Every row gives one point. Each copy is the shape, with its points in the same order, turned, moved and blurred by noise. Some copies are also mirrored. Which?
(in the rows, 100 means zero)

Shape (6 x 3):
[[120,142,93],
[100,37,79],
[76,79,72],
[22,99,90],
[166,154,57],
[77,114,157]]
Copy 1 (6 x 3):
[[134,107,61],
[119,59,159],
[108,52,111],
[47,40,84],
[191,101,51],
[58,123,86]]
Copy 1 is: only turned
Copy 2 (6 x 3):
[[141,60,94],
[53,120,75],
[86,103,57],
[129,145,17],
[117,8,106],
[166,138,87]]
Copy 2 is: only turned
Copy 3 (6 x 3):
[[128,130,69],
[107,61,151],
[125,58,113],
[107,17,62],
[165,168,88],
[56,77,53]]
Copy 3 is: only turned
Copy 4 (6 x 3):
[[89,143,93],
[100,44,49],
[64,68,82],
[41,55,127],
[93,177,23],
[110,102,138]]
Copy 4 is: only turned

Shape (12 x 6):
[[151,74,61,128,110,36],
[58,120,67,73,142,53],
[149,115,112,143,81,53],
[115,135,125,41,128,126],
[110,86,54,127,56,53],
[117,131,120,145,63,123],
[155,50,58,103,106,130],
[70,123,116,43,116,72],
[88,79,88,64,54,119],
[101,49,71,109,61,71],
[152,88,90,68,122,113],
[80,99,34,56,47,121]]
Copy 1 (12 x 6):
[[158,119,5,107,108,79],
[65,121,53,114,107,12],
[133,147,39,104,140,125],
[83,108,126,43,124,64],
[107,125,8,122,77,112],
[101,135,100,117,116,149],
[162,63,74,90,67,95],
[44,110,72,67,126,47],
[65,80,68,76,66,113],
[101,78,14,111,79,111],
[137,89,85,55,98,72],
[62,104,67,84,15,94]]
Copy 1 is: mirrored
Copy 2 (12 x 6):
[[110,145,39,99,164,101],
[101,161,156,75,123,111],
[99,133,34,130,97,128],
[95,72,152,120,115,171],
[78,143,67,123,129,63],
[75,75,69,130,58,100],
[102,56,73,96,172,87],
[108,133,165,127,110,141],
[81,80,141,154,130,75],
[107,125,87,141,141,48],
[104,72,96,111,162,136],
[31,97,144,136,147,59]]
Copy 2 is: mirrored
Copy 3 (12 x 6):
[[158,154,119,78,138,56],
[86,130,55,148,126,80],
[115,146,139,58,87,38],
[74,72,145,155,84,81],
[156,129,67,51,105,58],
[96,117,132,52,34,82],
[163,97,150,88,117,127],
[60,81,86,138,115,61],
[118,47,88,75,97,97],
[139,100,85,47,131,87],
[127,94,155,121,115,91],
[153,46,51,102,78,104]]
Copy 3 is: mirrored

Shape (13 x 8):
[[86,157,80,123,85,80,127,83],
[85,42,51,72,136,166,120,105],
[86,136,90,90,101,142,24,51],
[106,71,67,74,111,105,87,142],
[142,124,68,47,68,110,99,72],
[126,109,77,82,126,125,138,35],
[50,137,80,83,67,155,129,92],
[112,96,93,144,72,60,96,67],
[111,108,104,93,82,55,90,72],
[112,81,160,85,147,111,27,135],
[65,113,85,72,101,130,159,116],
[137,102,127,109,105,105,152,112],
[130,126,35,154,139,117,66,84]]
Copy 1 (13 x 8):
[[134,92,126,51,66,97,114,113],
[98,127,38,103,167,157,54,94],
[121,147,137,110,79,97,16,95],
[104,81,69,114,129,104,75,58],
[106,80,105,143,57,138,84,96],
[88,151,86,105,72,147,119,111],
[106,82,89,57,77,141,54,160],
[105,102,155,100,110,88,128,101],
[79,87,146,101,90,96,107,75],
[61,125,77,103,125,23,35,47],
[90,81,53,55,98,142,81,113],
[70,97,54,91,95,73,136,119],
[188,155,97,105,114,88,91,78]]
Copy 1 is: mirrored
Copy 2 (13 x 8):
[[74,95,137,72,40,85,155,101],
[180,48,119,70,147,89,106,101],
[157,137,74,94,59,67,118,43],
[114,82,94,70,128,109,81,117],
[116,106,94,93,71,25,106,135],
[141,91,164,98,94,32,135,99],
[148,45,104,86,31,99,148,101],
[68,129,110,90,103,84,176,95],
[67,114,104,109,90,64,134,95],
[125,147,90,141,121,140,60,66],
[127,28,134,90,68,106,119,117],
[100,100,161,124,97,111,126,146],
[130,162,138,23,101,86,129,78]]
Copy 2 is: only turned
Copy 3 (13 x 8):
[[51,122,80,110,86,142,89,106],
[83,44,100,121,87,5,97,131],
[48,139,141,131,156,61,71,72],
[92,76,129,97,65,52,128,85],
[103,114,117,178,82,94,96,77],
[96,93,56,165,127,82,96,119],
[51,117,122,133,74,84,52,154],
[97,92,84,82,112,137,72,60],
[105,102,114,109,114,136,103,74],
[119,141,152,51,139,35,147,82],
[75,95,104,120,61,83,99,168],
[134,123,64,93,76,94,109,124],
[32,111,49,102,111,59,102,40]]
Copy 3 is: mirrored
Copy 4 (13 x 8):
[[124,100,95,81,79,50,114,156],
[65,97,32,65,76,163,65,97],
[121,128,111,143,110,160,99,184],
[107,99,86,93,47,123,42,84],
[129,72,141,76,61,145,99,141],
[109,57,69,58,114,134,129,140],
[53,122,95,74,58,101,94,190],
[149,130,106,95,84,80,137,100],
[143,105,130,82,97,90,106,106],
[86,99,122,171,126,133,49,64],
[55,78,78,48,78,91,68,144],
[82,50,99,94,78,72,118,94],
[171,86,35,140,69,117,101,142]]
Copy 4 is: only turned

Shape (15 x 11):
[[144,100,97,125,135,78,54,123,115,77,72],
[57,96,103,115,58,153,101,85,90,85,97],
[77,57,99,159,25,111,93,44,91,68,114],
[60,33,123,152,147,63,104,81,97,127,41],
[117,151,100,100,85,77,114,75,113,107,92],
[91,52,92,105,23,105,104,97,110,36,115],
[69,95,70,94,130,64,85,66,134,99,79],
[90,69,121,110,74,144,119,32,112,68,121],
[46,99,143,129,69,126,96,89,97,83,170],
[69,102,97,105,160,56,118,80,59,64,76],
[169,101,71,85,94,86,66,130,81,113,151],
[130,100,83,78,93,91,92,91,94,110,79],
[90,49,84,157,63,131,147,86,121,91,113],
[57,120,81,129,161,80,117,52,102,103,56],
[141,123,126,80,134,57,85,138,96,109,107]]
Copy 1 (15 x 11):
[[134,109,108,92,100,148,120,59,86,132,98],
[104,128,116,94,105,23,74,106,80,79,87],
[134,129,81,95,116,15,104,105,98,73,5],
[161,49,111,192,111,85,136,96,70,111,74],
[133,132,55,94,69,69,109,78,106,90,134],
[99,132,113,78,64,45,74,96,126,102,12],
[93,108,88,149,89,63,145,61,97,140,110],
[87,153,65,125,91,49,87,116,58,77,49],
[70,113,73,108,141,56,46,119,122,56,62],
[123,124,103,163,113,103,128,142,124,145,120],
[95,85,66,21,73,133,110,101,106,118,105],
[116,108,100,82,61,86,124,103,80,109,119],
[132,102,59,102,87,36,52,97,76,121,26],
[134,124,74,180,126,58,129,104,78,152,133],
[109,92,88,97,74,162,109,100,119,97,135]]
Copy 1 is: only turned
Copy 2 (15 x 11):
[[132,100,78,166,121,93,60,92,103,122,87],
[135,101,68,51,61,132,106,108,96,57,91],
[149,120,28,31,107,116,112,109,81,65,148],
[133,68,89,89,66,60,93,114,110,176,159],
[88,115,80,136,111,113,160,91,86,85,99],
[131,95,57,68,107,109,69,83,87,18,144],
[106,77,73,102,101,83,119,40,106,129,99],
[166,66,55,68,90,141,139,90,88,59,146],
[138,112,120,48,89,165,117,98,42,82,124],
[91,34,68,120,80,67,117,95,46,126,101],
[156,129,134,142,166,73,98,102,69,57,59],
[129,105,93,135,102,70,122,87,108,80,86],
[118,82,76,46,130,117,100,135,130,70,153],
[85,52,56,108,91,92,146,85,94,166,89],
[119,98,133,183,111,89,93,83,65,107,94]]
Copy 2 is: only turned
Copy 3 (15 x 11):
[[126,73,64,84,96,120,46,110,118,92,52],
[77,107,138,79,80,137,142,110,104,122,116],
[91,139,164,50,91,129,116,128,174,121,109],
[22,85,146,109,111,101,34,80,128,100,30],
[118,130,90,92,116,69,118,122,90,136,70],
[95,98,122,58,87,99,124,150,179,109,147],
[69,118,77,132,87,88,80,102,136,148,67],
[97,103,144,69,95,111,150,76,165,137,93],
[122,108,180,122,72,109,139,84,133,96,137],
[62,127,76,146,153,109,89,85,137,82,69],
[170,111,58,62,107,83,50,86,104,112,143],
[96,115,66,67,103,79,88,100,105,129,92],
[95,77,171,74,121,117,96,123,148,159,113],
[54,120,94,150,130,119,90,95,114,143,34],
[137,90,56,103,118,57,60,78,88,78,86]]
Copy 3 is: mirrored

Shape (15 x 12):
[[90,111,95,115,93,99,92,119,113,150,103,104],
[120,113,104,106,84,114,105,88,94,125,101,89],
[84,99,94,119,78,83,114,113,90,108,117,87],
[122,110,87,90,99,91,96,87,138,94,97,96],
[98,107,92,102,88,117,87,107,94,96,110,159],
[99,112,113,112,80,81,119,87,113,111,127,97],
[91,113,107,120,100,84,121,89,93,93,90,95],
[88,108,126,95,91,124,100,125,107,108,95,91],
[98,108,129,85,98,96,117,87,89,99,120,87],
[112,102,89,101,114,160,106,100,95,90,145,109],
[108,97,112,112,98,82,82,89,97,91,97,94],
[118,104,110,109,100,90,116,136,94,102,103,105],
[92,70,90,112,195,84,109,87,119,95,97,88],
[107,110,90,84,86,77,115,92,89,125,101,87],
[92,67,125,91,102,123,120,86,100,95,109,116]]
Copy 1 (15 x 12):
[[111,104,84,65,117,110,86,106,83,90,65,111],
[83,104,77,82,90,112,114,116,98,97,86,98],
[104,110,87,101,106,91,74,119,116,110,80,100],
[105,77,80,98,90,101,111,75,97,81,109,109],
[97,92,119,74,69,96,71,107,54,105,104,101],
[98,100,70,74,96,78,89,105,120,105,97,98],
[97,117,93,99,95,78,106,102,109,118,94,122],
[84,105,101,77,112,133,84,105,102,108,104,124],
[91,91,87,79,94,103,106,111,123,134,109,103],
[96,87,60,91,57,136,77,127,67,127,120,110],
[77,81,95,103,97,87,102,89,101,114,85,111],
[96,93,97,97,124,92,91,131,88,103,109,115],
[134,80,55,126,121,93,122,64,63,163,99,144],
[116,96,93,90,101,98,120,114,116,102,84,87],
[86,111,88,85,96,112,90,89,83,145,125,87]]
Copy 1 is: only turned
Copy 2 (15 x 12):
[[97,89,116,108,89,100,103,84,119,126,127,116],
[117,95,113,103,96,93,83,125,125,117,101,119],
[94,115,114,115,95,74,66,87,109,112,114,111],
[110,99,119,79,90,104,107,113,101,71,94,114],
[140,133,90,102,115,128,100,72,109,101,105,128],
[114,109,133,125,97,81,91,101,116,84,108,109],
[96,100,110,120,108,102,64,113,107,85,109,102],
[102,109,107,126,89,111,97,114,76,130,92,124],
[120,102,113,135,102,86,85,115,97,99,79,94],
[139,119,73,113,93,81,96,100,115,110,59,161],
[120,99,98,105,83,104,80,112,94,84,110,92],
[113,91,111,111,124,93,73,92,76,104,111,125],
[67,53,45,118,98,91,114,98,98,43,81,112],
[106,96,126,95,107,78,81,103,115,105,98,92],
[116,129,76,132,120,89,110,119,95,96,93,114]]
Copy 2 is: mirrored

Shape (17 x 12):
[[103,73,82,114,90,129,95,117,126,105,81,96],
[115,73,71,122,98,110,77,75,88,102,122,110],
[111,122,100,103,92,102,94,103,89,78,87,117],
[107,116,135,97,182,78,101,115,89,117,83,110],
[110,6,104,106,92,81,99,102,95,5,82,98],
[101,131,74,97,97,96,77,82,126,96,122,109],
[112,98,57,117,95,80,80,110,85,96,111,116],
[113,128,85,114,98,79,81,78,79,105,119,71],
[106,65,91,70,84,85,144,111,96,108,84,111],
[97,115,65,100,93,78,86,114,118,109,152,99],
[32,129,81,94,96,91,91,103,90,112,83,123],
[101,111,103,98,98,82,77,78,136,114,94,123],
[115,118,62,54,106,117,76,96,76,109,83,91],
[86,113,72,120,100,99,143,112,82,116,192,120],
[30,110,85,128,104,76,80,100,83,105,88,120],
[91,129,94,124,127,86,92,91,112,107,88,120],
[111,117,59,92,106,84,157,62,135,110,88,109]]
Copy 1 (17 x 12):
[[79,99,90,97,85,139,103,107,79,123,68,92],
[86,75,138,93,90,146,86,113,87,106,128,100],
[128,91,114,101,108,130,122,90,115,95,87,99],
[118,90,83,159,86,85,141,129,139,105,112,130],
[47,75,165,144,141,121,67,103,85,58,44,96],
[126,102,115,66,65,124,101,111,107,84,106,98],
[122,101,130,102,100,140,113,131,77,93,119,87],
[112,88,115,65,105,106,127,109,105,90,144,90],
[98,96,111,145,82,97,103,68,46,91,83,93],
[120,135,114,71,73,111,107,127,74,79,123,108],
[164,122,119,100,89,88,83,108,108,144,93,86],
[131,87,83,96,72,117,80,107,110,84,105,97],
[105,94,130,98,56,113,146,102,111,113,107,51],
[128,137,138,81,83,113,112,95,53,112,146,171],
[153,109,118,103,117,96,67,131,100,142,108,94],
[146,82,90,102,93,115,104,127,118,111,100,117],
[141,45,99,87,55,96,119,94,49,89,87,119]]
Copy 1 is: only turned
Copy 2 (17 x 12):
[[86,114,125,88,84,111,95,74,113,99,87,79],
[106,122,96,94,122,129,122,96,70,96,66,76],
[121,94,92,104,122,123,87,104,114,123,85,115],
[75,80,109,118,86,116,109,172,87,96,116,147],
[133,54,84,52,56,156,49,99,79,82,31,68],
[111,138,84,128,125,110,77,90,84,103,97,105],
[114,96,93,99,129,115,110,76,75,89,80,116],
[110,100,58,140,127,118,122,97,99,94,94,96],
[145,66,130,100,73,91,100,97,82,116,101,83],
[127,135,78,114,119,83,101,79,79,71,103,113],
[81,91,90,122,119,50,84,94,89,142,76,123],
[108,131,111,147,97,112,86,103,87,111,77,119],
[99,80,119,130,155,103,86,105,99,102,114,72],
[150,143,58,67,113,60,145,105,64,104,115,109],
[68,88,73,110,104,64,101,91,77,125,53,132],
[82,114,91,124,103,113,101,107,88,125,96,134],
[126,109,100,130,76,118,96,79,60,150,141,94]]
Copy 2 is: mirrored
Copy 3 (17 x 12):
[[103,104,92,65,95,81,94,108,95,125,78,86],
[128,127,112,74,77,139,95,101,99,99,82,95],
[78,93,131,95,95,112,77,108,82,89,84,95],
[73,77,106,162,67,105,125,112,122,98,64,115],
[89,125,104,57,86,119,49,75,65,121,11,170],
[101,88,124,84,92,123,97,101,96,102,138,102],
[101,107,133,96,92,149,80,99,95,129,96,78],
[124,102,113,125,96,130,81,99,77,87,122,90],
[88,86,83,84,130,113,72,69,119,117,54,97],
[113,113,141,95,112,129,92,79,110,127,137,97],
[58,87,115,104,82,112,109,43,85,104,115,57],
[100,66,112,82,66,106,89,89,116,104,120,98],
[111,68,120,92,129,128,123,104,67,92,80,71],
[88,174,122,110,130,143,99,77,150,100,126,87],
[69,108,112,116,52,116,95,49,78,114,103,67],
[70,87,105,115,61,117,101,109,105,102,112,90],
[71,77,60,85,117,147,81,101,118,102,130,104]]
Copy 3 is: only turned
Copy 4 (17 x 12):
[[138,108,126,91,84,111,82,85,83,99,111,140],
[121,95,98,114,37,102,114,80,85,105,121,104],
[88,86,123,96,99,87,106,88,98,98,110,97],
[117,92,72,105,141,111,128,127,141,86,135,82],
[118,71,140,116,19,74,59,143,118,31,116,132],
[110,94,119,92,84,95,112,108,66,137,104,84],
[107,71,108,69,57,105,110,78,104,117,119,101],
[97,87,98,98,73,129,123,91,101,117,77,70],
[111,68,78,110,91,89,41,88,110,95,111,126],
[94,100,85,62,66,118,93,115,78,150,104,97],
[115,60,84,48,124,87,113,87,58,96,93,98],
[115,75,108,102,105,127,105,105,61,119,132,93],
[137,97,101,88,95,79,84,62,100,114,102,50],
[66,115,29,79,57,86,116,102,88,144,98,135],
[119,50,82,46,95,106,137,97,67,77,99,115],
[113,72,105,89,114,105,140,102,92,113,113,107],
[121,51,94,136,109,84,88,106,92,165,90,128]]
Copy 4 is: only turned

Shape (16 x 12):
[[94,66,105,86,66,95,99,70,102,127,111,149],
[72,78,71,122,133,82,87,79,147,157,133,74],
[60,97,124,102,100,47,97,109,83,96,5,74],
[128,101,79,98,71,114,108,90,94,120,73,62],
[106,121,115,48,106,70,49,79,87,136,93,99],
[62,50,90,147,85,66,78,96,132,36,114,100],
[91,124,143,88,145,78,153,86,137,139,39,38],
[98,92,85,142,130,102,69,125,133,53,130,63],
[102,129,110,128,71,112,131,87,109,135,160,112],
[97,108,57,172,71,105,63,93,78,165,99,134],
[166,88,116,121,107,115,80,114,116,72,103,89],
[145,91,70,56,98,136,99,128,136,130,85,69],
[166,91,96,119,83,46,108,132,107,92,82,41],
[89,71,78,97,107,71,104,113,67,153,89,110],
[99,52,131,79,50,63,106,142,141,71,72,115],
[112,109,31,131,123,86,100,102,123,122,100,113]]
Copy 1 (16 x 12):
[[73,123,61,144,113,113,111,73,78,83,101,111],
[79,72,74,146,105,75,58,85,77,88,125,24],
[158,72,61,77,72,90,112,147,86,55,61,96],
[86,90,85,79,115,60,140,69,104,82,82,71],
[81,74,101,86,102,140,81,68,66,69,54,87],
[97,140,97,127,56,45,91,151,47,102,140,91],
[161,27,40,60,128,60,66,91,110,109,73,73],
[110,101,145,98,65,49,84,103,73,123,147,63],
[77,89,100,167,118,53,87,48,126,118,90,109],
[82,91,90,185,54,78,130,40,110,39,100,68],
[108,107,114,71,67,80,125,43,74,138,125,89],
[86,113,94,52,124,97,108,46,131,102,115,42],
[72,66,81,55,49,59,128,94,104,136,83,68],
[78,60,66,131,94,125,125,104,115,75,104,77],
[104,159,52,79,65,100,101,131,107,135,85,108],
[67,80,84,112,67,63,82,64,115,53,147,72]]
Copy 1 is: mirrored
Copy 2 (16 x 12):
[[85,64,108,105,117,145,84,114,91,91,150,132],
[139,49,76,133,140,71,108,132,70,82,74,115],
[90,110,97,91,172,159,49,47,75,114,66,45],
[107,95,130,113,145,117,133,101,119,125,116,54],
[152,78,135,108,124,111,73,50,98,84,151,88],
[61,45,100,63,120,118,86,87,110,106,37,134],
[93,138,90,184,171,97,71,64,100,77,82,43],
[101,72,86,74,83,75,112,94,129,106,24,95],
[75,103,83,98,110,76,122,133,120,71,151,101],
[141,75,99,45,155,131,109,173,106,90,121,71],
[102,95,121,109,80,98,85,103,171,133,72,75],
[139,102,102,157,97,116,126,97,101,150,107,71],
[84,106,133,112,140,65,72,93,126,177,82,67],
[110,87,121,105,131,123,63,128,50,115,116,72],
[55,87,74,109,118,150,51,61,116,166,99,122],
[144,114,116,94,123,104,114,154,95,104,70,109]]
Copy 2 is: mirrored
Copy 3 (16 x 12):
[[64,121,99,126,158,57,89,102,121,89,96,143],
[110,60,98,163,137,35,130,86,113,91,101,59],
[78,124,160,103,128,144,146,39,150,133,70,88],
[89,81,113,83,129,95,79,65,104,133,129,96],
[77,121,75,87,133,89,131,43,127,63,127,101],
[79,118,172,121,120,81,125,164,105,91,69,69],
[98,70,79,142,137,131,164,48,142,185,121,70],
[125,75,123,95,98,97,129,145,82,93,85,46],
[139,126,71,141,150,66,75,114,86,123,122,111],
[165,99,141,111,164,48,73,61,109,64,98,117],
[108,57,104,78,113,133,101,133,97,91,123,119],
[80,33,72,76,91,88,70,74,135,131,124,99],
[92,79,148,117,87,144,103,96,104,121,168,83],
[85,101,118,144,109,69,96,36,109,91,94,125],
[50,119,127,118,105,128,86,140,176,115,91,107],
[145,73,136,108,101,34,118,85,112,112,108,105]]
Copy 3 is: mirrored
